Each row of a before or after table is a point. The points were changed in one or more steps. Then noise was added and the rows were shuffled. The steps act on columns, c1 being the first. Name the steps. A step turns or swaps two columns, mirrors them in a line or flattens them onto one, adds a multiple of one to another, or multiplies or shifts one. Angles are multiples of 10 degrees, from the lower column toward the higher: turns from -170 to 170, lines from 10 to 170 but not 90. Use the fewest steps. Two steps may share a column if one is a turn and the other turns, adds or multiplies; they go together, in the order done. Otherwise the lowest column goes first.

Before (11 x 2):
[[13.5  3.9]
 [ 6.1  2.9]
 [-2.3  2.0]
 [-3.1  2.9]
 [ 3.2  3.7]
 [-1.8 -1.2]
 [ 6.8  2.0]
 [-2.0 -0.8]
 [-3.3  3.6]
 [-2.9  2.5]
 [ 2.6 -3.2]]
After (11 x 2):
[[ 2.1  6.7]
 [ 3.6 -3.2]
 [ 2.0 -2.5]
 [-0.8 -1.9]
 [-1.6 -1.7]
 [ 3.8 13.4]
 [ 2.7 -2.9]
 [-3.6  2.3]
 [ 4.2  3.4]
 [ 3.3  5.7]
 [ 3.1 -3.0]]
Steps: swap c1 and c2

Before, 14 rows:
[[  3.9  -3.8  -1.4   2.7   0.5  -1.7  10.1   6.2]
 [-12.4   7.6   5.3   5.3   0.9   6.3   5.6   1.3]
 [ -3.7   5.6   3.3   7.1   6.2   0.2   1.4   4.7]
 [ -3.6   2.3   1.5  -9.2   7.6  -1.0  -1.1   1.2]
 [-10.4   0.7   1.1   2.9   5.1   2.4   1.5   2.4]
 [  3.5  -4.3   1.7   1.3  -2.1  -5.5   1.1   2.7]
 [  1.0  -3.2  -4.1   1.9   3.4  -4.9   4.0  -0.6]
 [  6.6  -0.9  -3.9   1.0   1.1  -1.4   1.0  -1.4]
 [  1.8  -2.9   1.2   5.3  -0.5  -4.5   0.8   1.6]
 [ -1.2   2.1  -2.1 -12.9   4.6  -6.7   3.9  -0.1]
 [ -6.8   2.1   8.1   4.9   7.1   5.4   3.5  -3.2]
 [  2.2  -4.2  -1.7   2.5   0.3   2.8   1.9   3.7]
 [  5.1  -0.5  -2.1   0.8  -0.4   0.8   2.8   0.5]
 [  8.9  -5.0   0.4  -0.5   3.0  -3.6  -0.8   1.2]]
After, 14 rows:
[[ -4.4  -0.7  -2.2   0.9   1.0   0.3   3.7   0.6]
 [ -3.6   2.4   1.3 -13.1   5.0  -7.0  -2.7   0.0]
 [-10.8  -3.1  -0.8   2.9   1.5  -1.4   0.3   6.1]
 [ -1.1   7.4   4.4   5.6  -3.3   6.0 -13.8   1.5]
 [  2.1   2.5   5.9  -9.2   4.8  -1.1  -2.6   1.5]
 [ -0.6   1.9  10.9   5.0   0.1   4.8  -7.7  -3.3]
 [ -4.1  -2.7  -0.7   2.6   5.4  -5.1  -0.4  -0.3]
 [ -2.6  -0.8  -2.3   0.8   3.0  -1.8   5.9  -1.8]
 [ -2.3  -4.8   2.1  -0.2   2.4  -3.1   8.4   0.9]
 [  0.2   5.5   6.8   7.0   2.9  -0.2  -4.0   5.3]
 [ -1.5  -2.4   0.5   5.7  -1.1  -4.2   1.1   1.7]
 [  2.5   0.7   3.6   2.8   3.8   2.2 -10.0   2.3]
 [ -2.4  -4.6  -0.1   1.5  -2.4  -5.5   3.0   2.8]
 [ -3.3  -4.1  -1.2   2.3   1.2   2.8   1.8   3.6]]
Steps: turn c1 and c7 by 110 degrees; turn c3 and c5 by -40 degrees
